Rows are points. The ring and each string are closed loops that go straight from each point to the next, and from the last back to the first. Before rounding, they use only three directions, however many columns there are. How many times does the string pass through the ring? Passing back the other way cancels.

Ring (6 x 3):
[[ -8 -46   6]
 [ 56  30  -8]
 [ 46  42 -49]
 [  3  26 -55]
 [-22   0 -17]
 [-29 -48   2]]
String, 25 rows:
[[  3  -1 -33]
 [-22   1 -62]
 [-20  27 -36]
 [-13  28 -13]
 [ -5   8 -13]
 [-18   3   2]
 [-39 -24  15]
 [ -5   0  10]
 [  6   3  -4]
 [-11 -28  18]
 [-32 -85  16]
 [-18 -72  -5]
 [  6 -20 -13]
 [ 25   8   3]
 [ 51  18  19]
 [ 74  28  15]
 [ 35   4 -22]
 [ 58  27 -26]
 [ 95  81 -22]
 [ 52  49 -25]
 [ 32  30 -31]
 [ 24  17 -64]
 [ 25  32 -94]
 [ 25  52 -77]
 [ 19  28 -23]]
Times through: 1
String:
[[-18 -36  20]
 [ 11   2   4]
 [ -1 -27 -11]
 [ -4 -62  -2]
 [ 22 -32  17]
 [ 39  -7  25]
 [ 36  21  12]
 [ 19  -2  -8]
 [  8 -22 -17]
 [  3 -56  -1]
 [  0 -59  25]
 [ -1 -30  17]
 [ -2 -17   6]
 [ -2 -13 -20]
 [ -9  -9  -1]
 [-26  -8   7]
 [  1  10 -11]
 [ -2  -5 -27]
 [-29 -17 -46]
 [-26  12 -47]
 [-11  44 -37]
 [ 11  38 -18]
 [  5  13 -25]
 [-11  -7 -37]
 [-36 -15 -42]
 [-32   8  -9]
 [-27   8  14]
 [-31 -19  12]
 [-54 -68  15]]
Times through: 4

Ring:
[[ 49  -6  10  34  46  10 -18 -37  16]
 [ 38 -10  28  29  -8  -4  -8 -17  18]
 [ 11 -10  31  16 -40 -13   8   5   9]
 [-34 -11  19  -5 -51 -17  29  25  -9]
 [-57 -13   2 -14 -28 -12  37  26 -20]
 [-56 -14 -13 -12  12  -2  32  11 -22]
 [-17 -10 -18   5  60  12   9 -19 -12]
 [ 21  -6 -10  21  71  16  -8 -35   1]]
String (29 x 9):
[[ 21 -17  -6  26  68  14  -8 -40   8]
 [ 29 -17  -1  30  62  12 -11 -41  12]
 [ 63 -11   4  43  78  18 -28 -56  21]
 [ 69   5  10  37  56  15 -27 -42  17]
 [ 50   3  13  29  33   8 -17 -28  12]
 [ 21  -8  12  20  15   2  -2 -16   7]
 [ 21 -24  22  28   4  -4  -2 -22  18]
 [ 31 -22  30  32 -10  -7  -5 -20  22]
 [  1 -16  14  15  -2  -4   8  -8   5]
 [ 19  -1  18  16  -8  -3   1  -4   5]
 [ 28   6  28  16 -28  -7   0   3   6]
 [ 11  -5  41  12 -70 -20  11  18   9]
 [-19 -18  35   5 -73 -23  24  23   4]
 [-43 -25  35  -3 -89 -29  37  34  -1]
 [-39  -6  27 -10 -79 -23  34  39 -11]
 [-71 -22  22 -18 -84 -27  49  45 -16]
 [-72 -27  12 -15 -56 -21  46  33 -15]
 [-24 -13   6   1  -7  -6  20   6  -8]
 [-11   4   3  -1   1  -1  14   7 -12]
 [-43  -1  -5 -13  -6  -4  28  19 -22]
 [-84 -13 -18 -27  -1  -5  46  27 -34]
 [-57  -7 -18 -16  18   1  32  13 -27]
 [-73 -20 -26 -17  35   3  37   7 -28]
 [-66 -27 -26  -9  47   5  32  -4 -22]
 [-32 -22  -9   4  32   3  19 -10  -9]
 [ -9  -9  -6   7  34   6   9 -12  -7]
 [  8   3 -15  10  64  15  -1 -22  -9]
 [ 18   1 -19  17  85  20  -8 -35  -5]
 [ 25  -9 -17  25  95  22 -13 -47   3]]
Times through: 2
